Each row of a before or after table is a point. One or more steps were done to the points. Then noise was added and the rows were shuffled. The steps act on columns, c1 being the first. What was done? A step turns or swaps two columns, mirrors them in a line or flattens them onto one, adds a multiple of one to another, or multiplies or shifts one. Angles are multiples of 10 degrees, from the lower column toward the higher: turns from -170 to 170, lines from 10 to 170 but not 90. Use the fewest steps. Two steps may share a column if one is a turn and the other turns, adds or multiplies; they go together, in the order done. Otherwise the lowest column goes first.
In the rows, zero is written as 128.

Before:
[[153 105 117]
 [190 182 148]
 [ 98 102  92]
 [107 110 105]
 [155 166 141]
 [106 133 130]
 [141 102 136]
 [111 156 106]]
After (8 x 3):
[[100 140 146]
 [ 92 129 107]
 [149 137 129]
 [135 170  54]
 [115  48 168]
 [133 153  85]
 [157 118  82]
 [130  83 156]]
Steps: turn c1 and c2 by -140 degrees; multiply c3 by 2

Before:
[[154  97 127 132 131  95 152 131]
 [113 126 127 138  71 134 109 177]
 [ 84 104 147 130 153 152 110 141]
 [125 150 154 146  92 121 158 124]
 [135 165 113 105 129 124 176 135]
 [155 126 178 134 124  96  92 116]
 [ 85 146 113 165 109  91 176 135]
 [117 151 115  92 147 176 124  94]]
After:
[[114 125 128 138  71  96 129  87]
 [153 126 179 134 124 207  93 112]
 [ 82 146 113 169 108 212 183  90]
 [136 163 112 104 128 137 176 119]
 [116 149 114  93 147  27 119 201]
 [126 153 155 144  93 147 169 125]
 [ 83 107 147 128 152  70 101 136]
 [154  96 126 132 131 206 153  96]]
Steps: add -0.3 times c5 to c7; multiply c6 by 2.5; turn c6 and c8 by 160 degrees

Before (10 x 12):
[[126 121 115 124 121 121 138 136 133 123 119 112]
 [110 124 142 129 134 132 118 124 141 138 109 140]
 [125 132 148 130 115 124 138 130 140 124 113  83]
 [123 123 150 137 151 124 122 135 135 122 112 141]
 [115 140 138 110 138 135 135 136 126 121 110 128]
 [122 145  88 156 113 129 143 139 136 120 137 112]
 [122 124 150 122 153 129 141 132 140 152 113 138]
 [120 136 148 113 120 125 146 134 136 119 109 141]
 [110 131 150 117 120 124 141 138 116 132 118 130]
 [123 132 145 124 137 120 141 103 128 142 122 121]]
After (10 x 12):
[[128 135 193 122 151 189 114 132 112 150 147 153]
 [133 135  88 124 134 182 116 126 135 130 118 121]
 [116 142 193 116 134 185 112 125 119 119 117 140]
 [123 131 180 124 136 180 130 156 116 134 135 128]
 [130 135 194 137 151 186 129 118 137 132 145 157]
 [111 133 158 110 149 195 118 124 133 122 132 147]
 [116 132 188 113 143 184 110 132 140 130 115 159]
 [123 129 188 131 137 183 119 131 136 136 112  98]
 [122 146 170 130 148 191 138 126 125 144 127 158]
 [110 126   7 156 115 190 109 126 139 131 116 103]]
Steps: mirror c1 and c2 in the line at 150 degrees; multiply c3 by 3; add -1 times c11 to c12; turn c5 and c11 by 70 degrees; shift c6 by 60; turn c7 and c8 by 150 degrees; turn c9 and c10 by 60 degrees

Before (13 x 20):
[[109 126 128 102 126 110 135 133 147 159 106 126 151 149 109 117 124 151
  150 108]
 [132  97 151 112 128 113 112 144 106 118 124 113 119 141 106 144 120 137
  100 150]
 [145 118 142 107 148 128 133 126 115 136 125 128 142 153 133  96 106 112
  115 143]
 [ 88 151 150 163 123 132 163 139 144 150 157 104 119 121 148 134 104 138
  110 155]
 [110 136 130 122 160 113 151 150 129 128 123  97 115 106 132  94 101 153
  109 108]
 [104 110 126 152 154  95 143 118 117 145 101  92 108 165 148 146 152 151
  125 129]
 [129 140 115 114 122 107 139 107 100 130 152 137 120 135  97 126 133 106
  163 106]
 [114 158 166 157 140 122 128 108 115 125 106 122 128 142 129 115 121 150
  149 130]
 [138 133 137 128 133 127 159 135 128 119 131 131 138 150 155 131 138 157
  148 118]
 [ 84  96 142 118 117 143 120 147 132 162  98  93 123 171 121 140 132 112
  142 118]
 [ 89 106 123 141 146  93 158 141 121 127 147  90 141 160 134  88 123 158
  120 156]
 [134 137 160 126 149 105 146 144 151 132 112 129 133 113 119 106 107 111
  118 115]
 [140 113 149 145 106 108 162 137 115 154 108 127 104 106 144 145 158 113
  116 134]]
After:
[[135 106 123 141 145 117  81 143 247  95 148 104 141 123 133 112 160 165
  158 157]
 [124 132 136 127 135 137 122 135 100 123 131 146 138 139 156  97 151 165
  135 120]
 [119 159 165 158 140 129 116 108 181 122 105 142 129 121 129 131 141 157
  143 129]
 [154 125 128 103 123  92 114 132 162 122 105 148 150 125 108 125 150 157
  141 108]
 [148 138 160 125 148 116 103 144  86 106 113 120 134 106 117 118 114 108
  121 115]
 [106  97 152 113 129 133 150 142 140 112 125  96 120 119 106 138 141 141
  127 153]
 [147  97 142 117 116 101 143 148 249 154 100 124 123 134 120 132 171 107
  166 117]
 [111 117 141 106 148 120  97 124  92 131 127 120 142 105 136 134 153 108
  120 144]
 [156 150 151 162 122 110 122 140 223 139 155 101 119 104 147  94 120 141
  138 155]
 [135 136 130 123 161 122  87 150 179 112 123  96 116  99 134 115 106 162
  145 110]
 [125 111 126 152 154 100 138 119 207 103 102 106 109 152 148 108 163 161
  157 129]
 [100 142 113 114 123 120 122 105 155 110 152 165 119 135  98 119 135  97
  137 106]
 [110 112 150 144 105  96 131 135 107 118 109 117 103 158 145  90 104 108
  125 134]]
Steps: turn c1 and c9 by -110 degrees; multiply c9 by 3; turn c6 and c10 by 70 degrees; turn c7 and c16 by -110 degrees; turn c12 and c19 by -60 degrees; swap c14 and c17; multiply c18 by 1.3
